Each row is a point. Each copy is the shape, with its points in the same order, turned, moved and blurred by noise. Some copies are also mirrored. Which?

Shape (9 x 3):
[[ 0.15  0.41  0.10]
 [-0.77 -0.04 -0.10]
 [-0.24  0.31 -0.21]
 [-0.11 -0.39  0.39]
 [-0.04  0.07  0.16]
 [-0.31 -0.36  0.17]
 [ 0.19  0.11  0.06]
 [ 0.13 -0.49  0.11]
 [ 0.15  0.59  0.67]]
Copy 1 (9 x 3):
[[ 0.26 -0.30 -0.29]
 [-0.69  0.06 -0.25]
 [-0.12 -0.01 -0.34]
 [-0.40 -0.43  0.39]
 [-0.05 -0.33 -0.03]
 [-0.45 -0.20  0.29]
 [ 0.23 -0.34 -0.01]
 [-0.07 -0.17  0.58]
 [ 0.18 -0.97 -0.33]]
Copy 1 is: mirrored
Copy 2 (9 x 3):
[[ 0.10 -0.36  0.05]
 [-0.62  0.33 -0.19]
 [-0.26 -0.09  0.14]
 [ 0.15  0.32 -0.63]
 [ 0.05 -0.06 -0.18]
 [-0.08  0.37 -0.52]
 [ 0.29 -0.09 -0.05]
 [ 0.39  0.39 -0.31]
 [ 0.19 -0.73 -0.39]]
Copy 2 is: only turned
Copy 3 (9 x 3):
[[ 0.20  0.20 -0.05]
 [ 0.39 -0.80  0.11]
 [ 0.41 -0.20 -0.22]
 [-0.26 -0.28  0.38]
 [ 0.09 -0.06  0.09]
 [-0.11 -0.50  0.31]
 [ 0.04  0.04 -0.11]
 [-0.56 -0.36  0.06]
 [ 0.30  0.57  0.42]]
Copy 3 is: mirrored
Copy 4 (9 x 3):
[[ 0.13  0.01 -0.53]
 [ 0.10  0.75  0.22]
 [ 0.37  0.39 -0.19]
 [-0.49  0.04  0.22]
 [-0.11  0.16 -0.18]
 [-0.25  0.26  0.23]
 [ 0.10 -0.12 -0.22]
 [-0.23 -0.20  0.32]
 [-0.27  0.12 -0.90]]
Copy 4 is: mirrored

Shape (10 x 6):
[[ 0.14  0.52 -0.02  0.13  0.49  0.05]
 [ 0.29 -0.30  0.23 -0.16  0.26 -0.46]
 [-0.68  0.53 -0.77  0.17  0.50 -0.11]
 [ 0.21 -0.30  0.37 -0.26 -0.19 -0.06]
 [-0.10 -0.34 -0.12 -0.14  0.39  0.07]
 [-0.05 -0.18  0.42 -0.29  0.38 -0.20]
 [-0.47  0.61 -0.79 -0.40 -0.20 -0.14]
 [ 0.26 -0.37  0.35  0.14 -0.10 -0.27]
 [-0.08  0.13 -0.32 -0.19 -0.22  0.13]
 [-0.33  0.01  0.19 -0.03 -0.19 -0.04]]
Copy 1 (10 x 6):
[[ 0.12 -0.05 -0.53  0.59 -0.28  0.10]
 [-0.26 -0.48 -0.15  0.23  0.39  0.21]
 [ 0.82  0.47 -0.11  0.90  0.03 -0.28]
 [-0.23 -0.19 -0.02 -0.28  0.20  0.43]
 [-0.16  0.23 -0.18  0.22  0.47  0.02]
 [-0.31 -0.14 -0.10  0.34  0.39  0.56]
 [ 1.22  0.20 -0.09  0.24  0.17  0.10]
 [-0.36 -0.43  0.19 -0.01  0.06  0.20]
 [ 0.42  0.11 -0.12 -0.09  0.08  0.10]
 [ 0.12  0.06  0.26  0.13  0.01  0.42]]
Copy 1 is: only turned
Copy 2 (10 x 6):
[[-0.50 -0.04  0.34  0.21  0.28 -0.25]
 [ 0.09 -0.59 -0.23 -0.04  0.54  0.06]
 [-0.55  0.40 -0.32  0.52 -0.24 -0.78]
 [ 0.37 -0.46  0.06 -0.35  0.19  0.13]
 [-0.26 -0.40 -0.30 -0.21 -0.05 -0.14]
 [-0.05 -0.42 -0.13 -0.40  0.49 -0.25]
 [ 0.22  0.07  0.02  0.60 -0.47 -0.87]
 [ 0.25 -0.27 -0.13 -0.19  0.39  0.40]
 [ 0.18 -0.13  0.12  0.13 -0.34 -0.23]
 [ 0.25  0.12 -0.03 -0.26  0.06 -0.18]]
Copy 2 is: mirrored
Copy 3 (10 x 6):
[[ 0.34  0.05 -0.64  0.01  0.17  0.06]
 [ 0.31 -0.27  0.18  0.41  0.34 -0.32]
 [ 0.67 -0.32 -0.50 -0.46 -0.57  0.49]
 [-0.22 -0.10  0.29  0.30  0.26 -0.50]
 [ 0.07 -0.41 -0.06  0.41 -0.22  0.04]
 [ 0.22 -0.21 -0.05  0.47 -0.06 -0.49]
 [ 0.19 -0.63 -0.25 -0.95 -0.24  0.13]
 [ 0.00  0.09  0.45  0.42  0.26 -0.25]
 [-0.19 -0.29 -0.04 -0.28 -0.04  0.03]
 [-0.02  0.00  0.18 -0.08 -0.24 -0.31]]
Copy 3 is: only turned
Copy 4 (10 x 6):
[[-0.32  0.33 -0.26 -0.19  0.00 -0.16]
 [ 0.43  0.17 -0.43  0.34  0.41  0.17]
 [-0.97  0.56  0.44  0.06  0.32  0.10]
 [ 0.44 -0.38 -0.22  0.18  0.17  0.23]
 [-0.18 -0.07 -0.12  0.53  0.25 -0.10]
 [-0.02 -0.13 -0.63  0.26  0.28  0.24]
 [-0.60  0.06  0.71 -0.30  0.72  0.19]
 [ 0.51 -0.06 -0.19  0.30 -0.07  0.32]
 [-0.13 -0.20  0.44 -0.05  0.26  0.06]
 [-0.03 -0.22  0.00  0.08  0.03  0.50]]
Copy 4 is: only turned

Shape (12 x 8):
[[-0.43 -0.58  0.02 -0.02 -0.38 -0.32  0.56 -0.38]
 [-0.42  0.09 -0.54  0.15  0.23 -0.11  0.61  0.46]
 [ 0.21 -0.20 -0.63 -0.35 -0.02  0.04  0.16  0.39]
 [-0.03 -0.45 -0.06 -0.07 -0.26  0.13 -0.40  0.33]
 [-0.42  0.16  0.25 -0.38 -0.32 -0.46 -0.27 -0.26]
 [ 0.34  0.24 -0.03 -0.29 -0.05 -0.26 -0.38  0.02]
 [-0.15 -0.29 -0.15 -0.05  0.16  0.21  0.27 -0.46]
 [-0.47  0.25  0.48 -0.34  0.28 -0.51  0.49 -0.08]
 [ 0.46 -0.36 -0.18 -0.75 -0.60  0.18 -0.07 -0.03]
 [-0.41  0.04 -0.01  0.18 -0.44  0.39  0.08 -0.23]
 [ 0.35 -0.44  0.33  0.25 -0.47 -0.46 -0.38  0.03]
 [-0.53 -0.29 -0.16 -0.18  0.44  0.21 -0.43 -0.05]]
Copy 1 (12 x 8):
[[ 0.44 -0.38 -0.16  0.24 -0.23  0.29  0.48 -0.80]
 [ 0.04  0.17 -0.21  0.73  0.11  0.63  0.31  0.23]
 [ 0.10  0.62  0.00  0.11  0.16  0.46 -0.16 -0.21]
 [-0.38  0.12 -0.38 -0.19  0.09  0.08 -0.16 -0.51]
 [ 0.13 -0.68 -0.08 -0.09 -0.48  0.18 -0.40 -0.19]
 [-0.01  0.11  0.14 -0.26 -0.27 -0.04 -0.44  0.04]
 [ 0.18 -0.19  0.22  0.08  0.34  0.06  0.34 -0.32]
 [ 0.70 -0.61 -0.39  0.21 -0.25  0.12 -0.01  0.32]
 [ 0.33  0.42  0.11 -0.22  0.04  0.01 -0.61 -0.80]
 [-0.20 -0.43  0.01  0.53  0.16 -0.14 -0.06 -0.46]
 [-0.22  0.09 -0.31 -0.33 -0.70 -0.23  0.08 -0.59]
 [-0.28 -0.45 -0.16 -0.32  0.51  0.32  0.06 -0.05]]
Copy 1 is: only turned
Copy 2 (12 x 8):
[[ 0.04  0.36  0.42 -0.25 -0.20 -0.45 -0.60  0.50]
 [ 0.08  0.39  0.31  0.31  0.81 -0.30 -0.30 -0.15]
 [ 0.31 -0.13  0.03  0.55  0.37  0.18 -0.27  0.19]
 [ 0.45  0.21 -0.16 -0.16  0.03  0.46 -0.05  0.23]
 [-0.25  0.20 -0.59 -0.30 -0.31 -0.27 -0.37  0.06]
 [-0.06 -0.17 -0.51  0.20 -0.11  0.02  0.21  0.03]
 [-0.03 -0.28  0.49 -0.27  0.02 -0.14 -0.26  0.05]
 [-0.87  0.44 -0.02 -0.01  0.02 -0.38 -0.33 -0.10]
 [ 0.35 -0.27 -0.14  0.41 -0.55  0.41 -0.43  0.32]
 [ 0.42  0.19  0.18 -0.40 -0.19 -0.20 -0.32 -0.37]
 [ 0.31  0.38 -0.24 -0.15 -0.41 -0.01  0.42  0.61]
 [-0.15 -0.19 -0.10 -0.62  0.50  0.35 -0.24  0.00]]
Copy 2 is: only turned

Shape (17 x 11):
[[-0.21  0.14 -0.52 -0.11 -0.54  0.26 -0.44  0.09 -0.07  0.23 -0.40]
 [ 0.09 -0.22 -0.05 -0.15  0.99 -0.15 -0.08 -0.16  0.16  0.39  0.30]
 [ 0.35  0.01  0.87 -0.42  0.22 -0.25  0.04  0.32 -0.10  0.25  0.02]
 [-0.02  0.04 -0.11 -0.37 -0.15 -0.01 -0.44  0.25  0.03  0.02  0.50]
 [ 0.30  0.16 -0.20 -0.46 -0.15 -0.48 -0.22  0.19  0.14 -0.49  0.33]
 [-0.44 -0.26  0.17  0.07  0.11 -0.11  0.56  0.49 -0.11  0.58 -0.25]
 [-0.32  0.59 -0.18  0.06  0.70  0.19 -0.01  0.23  0.25 -0.38  0.36]
 [-0.32 -0.34  0.24  0.40 -0.06 -0.27  0.05 -0.01 -0.10  0.41 -0.36]
 [ 0.22  0.23  0.11 -0.13 -0.52  0.01 -0.27  0.07 -0.22 -0.14  0.49]
 [ 0.44 -0.20 -0.02 -0.05  0.10  0.36 -0.29 -0.08 -0.70 -0.18  0.23]
 [-0.11  0.00  0.00 -0.57  0.01  0.13 -0.56 -0.43  0.01  0.12  0.59]
 [ 0.48 -0.10  0.20  0.16  0.41  0.49 -0.48  0.32 -0.09  0.07 -0.04]
 [ 0.54  0.13 -0.23 -0.18 -0.17  0.19  0.06  0.09 -0.07  0.32 -0.15]
 [ 0.08  0.05 -0.11 -0.16  1.25 -0.52 -0.01 -0.32 -0.15  0.28  0.43]
 [ 0.22 -0.02  0.57  0.19  0.09  0.68 -0.32  0.08  0.09  0.06 -0.62]
 [ 0.36  0.49 -0.30 -0.06  0.57 -0.25 -0.33  0.14  0.13  0.54  0.40]
 [-0.04  0.59 -0.12 -0.52  0.35 -0.31 -0.14  0.53 -0.08 -0.01  0.15]]
Copy 1 (17 x 11):
[[-0.15  0.21  0.20  0.08  0.20  0.09 -0.47 -0.60  0.05  0.17 -0.58]
 [-0.33 -0.09 -0.56  0.30 -0.06  0.24  0.63  0.36 -0.35 -0.41 -0.10]
 [ 0.46  0.76 -0.15  0.11 -0.01  0.41  0.48  0.13 -0.23 -0.20  0.48]
 [-0.32  0.34 -0.37  0.02  0.18  0.62 -0.31 -0.15  0.03 -0.17  0.08]
 [-0.03  0.26 -0.36 -0.24  0.38  0.44 -0.58  0.41 -0.05 -0.09  0.21]
 [-0.31  0.57  0.29  0.38  0.15 -0.43  0.63 -0.13  0.22 -0.09  0.21]
 [-0.15 -0.52 -0.27  0.77  0.28  0.32 -0.17  0.13  0.17 -0.44  0.32]
 [-0.18  0.20  0.19  0.07  0.23 -0.23  0.59 -0.28 -0.19  0.42  0.09]
 [ 0.07  0.31 -0.41 -0.16  0.03  0.51 -0.38 -0.28  0.24  0.20  0.30]
 [ 0.34  0.07 -0.66 -0.16  0.24  0.57  0.30 -0.22  0.42  0.09 -0.27]
 [-0.25  0.15 -0.83 -0.09  0.06  0.48 -0.19 -0.48 -0.37 -0.31  0.00]
 [ 0.30 -0.03 -0.01  0.26  0.01  0.91  0.46 -0.10  0.11 -0.08 -0.23]
 [ 0.18  0.32  0.01 -0.14 -0.34  0.20 -0.09  0.00  0.23 -0.05 -0.32]
 [-0.20 -0.10 -0.99  0.54  0.05  0.04  0.57  0.69 -0.38 -0.26 -0.04]
 [ 0.60 -0.08  0.46  0.14 -0.01  0.53  0.49 -0.57 -0.13 -0.11 -0.13]
 [-0.26  0.13 -0.45  0.59 -0.43  0.46 -0.07  0.47 -0.17 -0.03 -0.14]
 [ 0.02  0.46 -0.30  0.66  0.25  0.27 -0.38  0.37 -0.01 -0.32  0.09]]
Copy 1 is: mirrored
Copy 2 (17 x 11):
[[ 0.28 -0.05  0.28  0.33  0.61 -0.19 -0.11  0.06  0.53  0.21  0.33]
 [-0.26  0.04 -0.08  0.04 -0.74  0.40  0.00  0.49 -0.36  0.41  0.32]
 [-0.22  0.00 -0.07  0.78 -0.35  0.64  0.59 -0.37 -0.31  0.13  0.01]
 [ 0.01 -0.33  0.05  0.47 -0.18 -0.33  0.00 -0.06  0.01  0.21 -0.16]
 [-0.07 -0.68 -0.27  0.42 -0.21 -0.34  0.31  0.04  0.01 -0.36  0.09]
 [-0.71  0.33  0.62  0.08  0.17  0.59  0.12 -0.20 -0.09  0.12  0.19]
 [ 0.07 -0.41  0.29 -0.52 -0.76 -0.06  0.41 -0.05  0.19  0.20  0.14]
 [-0.34  0.40  0.05  0.07  0.29  0.41 -0.12 -0.41 -0.15  0.11  0.56]
 [ 0.21 -0.36 -0.24  0.39  0.08 -0.10  0.01 -0.40  0.08  0.01 -0.37]
 [ 0.58 -0.24 -0.15  0.12  0.20  0.29  0.09  0.07 -0.56  0.17 -0.22]
 [ 0.37 -0.37 -0.04  0.58 -0.51 -0.07 -0.49 -0.01 -0.02  0.29  0.00]
 [ 0.43  0.32 -0.12  0.12 -0.09  0.09  0.62  0.12 -0.29  0.53 -0.03]
 [ 0.09  0.01 -0.15  0.37  0.31  0.36  0.24  0.32  0.27  0.00 -0.11]
 [-0.35 -0.48 -0.26 -0.16 -0.83  0.61 -0.06  0.42 -0.49  0.52  0.43]
 [ 0.66  0.70  0.07  0.27  0.04  0.37  0.59 -0.25  0.07  0.25  0.30]
 [-0.31 -0.40 -0.39  0.11 -0.38  0.20  0.24  0.42  0.23  0.73  0.04]
 [-0.27 -0.78  0.26  0.31 -0.29  0.09  0.55  0.01  0.17  0.27  0.15]]
Copy 2 is: only turned
Copy 3 (17 x 11):
[[ 0.56 -0.79  0.05 -0.46  0.10  0.38  0.01 -0.01  0.20 -0.04 -0.15]
 [-0.60  0.10 -0.49  0.05  0.44  0.07 -0.08 -0.01 -0.06 -0.49  0.59]
 [-0.26  0.46  0.37 -0.32  0.27 -0.20  0.02 -0.40 -0.57 -0.01  0.21]
 [-0.28 -0.31 -0.08 -0.16  0.26  0.00 -0.11  0.01 -0.02  0.06 -0.45]
 [-0.45 -0.25 -0.34 -0.42 -0.32 -0.01  0.03 -0.02 -0.45  0.01 -0.55]
 [ 0.35  0.46  0.04 -0.19  0.22  0.64 -0.53 -0.25 -0.05  0.15  0.46]
 [-0.33  0.03 -0.08  0.52 -0.30  0.40  0.05  0.44 -0.06 -0.52 -0.11]
 [ 0.43  0.05 -0.18 -0.14  0.08  0.25 -0.04 -0.32  0.04  0.41  0.66]
 [ 0.15 -0.11 -0.09 -0.19  0.17 -0.27  0.17  0.02 -0.19  0.21 -0.65]
 [ 0.19  0.06 -0.28 -0.12  0.21 -0.35  0.33 -0.50  0.23 -0.48 -0.36]
 [-0.48 -0.31 -0.20 -0.24  0.64 -0.03  0.43  0.17  0.17  0.03 -0.28]
 [ 0.06 -0.17  0.21  0.08  0.04 -0.49 -0.08 -0.31  0.14 -0.58  0.18]
 [ 0.41 -0.17 -0.10 -0.59  0.20 -0.10 -0.13  0.01 -0.23 -0.43 -0.05]
 [-0.68  0.18 -0.83  0.27  0.42  0.25  0.17 -0.14 -0.41 -0.59  0.52]
 [ 0.38 -0.08  0.68 -0.23 -0.13 -0.34  0.27 -0.12  0.27 -0.32  0.52]
 [-0.22 -0.39 -0.35  0.21  0.46 -0.02 -0.23  0.15 -0.63 -0.51  0.12]
 [-0.35 -0.17  0.08  0.02  0.05  0.52 -0.09 -0.09 -0.65 -0.36 -0.33]]
Copy 3 is: only turned
Copy 4 (17 x 11):
[[-0.26  0.40 -0.28  0.17 -0.03 -0.06  0.38 -0.27  0.31  0.69 -0.02]
 [ 0.09 -0.60 -0.23  0.03  0.09 -0.06 -0.33  0.16  0.06 -0.59  0.37]
 [ 0.19 -0.53  0.37 -0.02  0.29  0.10 -0.27 -0.11 -0.52 -0.19 -0.59]
 [ 0.10 -0.23 -0.18  0.24 -0.04 -0.14 -0.38 -0.01  0.27  0.45 -0.36]
 [ 0.05 -0.10 -0.04  0.22  0.14  0.41 -0.64 -0.10  0.57  0.29 -0.54]
 [ 0.24 -0.53  0.35  0.14 -0.15  0.30  0.63  0.34 -0.42  0.15  0.19]
 [ 0.29 -0.47  0.37 -0.14  0.46 -0.20 -0.25  0.15  0.86  0.07  0.40]
 [-0.27 -0.03  0.12 -0.13 -0.08  0.20  0.52  0.47 -0.28 -0.03 -0.07]
 [ 0.18  0.12  0.11  0.29  0.11 -0.27 -0.26  0.12  0.22  0.29 -0.73]
 [ 0.47  0.12 -0.24  0.17  0.12 -0.31  0.18 -0.17  0.37 -0.40 -0.58]
 [ 0.17 -0.04 -0.27 -0.06 -0.29 -0.49 -0.73 -0.03  0.19  0.00 -0.25]
 [ 0.27 -0.34 -0.37 -0.06  0.78 -0.33  0.24 -0.07 -0.02 -0.22 -0.29]
 [ 0.09  0.16 -0.04  0.62  0.41  0.02  0.04 -0.34 -0.09  0.08 -0.13]
 [-0.15 -0.77  0.14  0.04 -0.11 -0.02 -0.41  0.09  0.38 -0.96  0.30]
 [ 0.20  0.17 -0.04 -0.45  0.91 -0.23  0.39 -0.20 -0.31 -0.02 -0.19]
 [-0.45 -0.57 -0.01  0.59  0.40 -0.23 -0.45 -0.10  0.29 -0.20  0.16]
 [-0.03 -0.68  0.38  0.20  0.16  0.07 -0.28 -0.31  0.47  0.32 -0.13]]
Copy 4 is: only turned
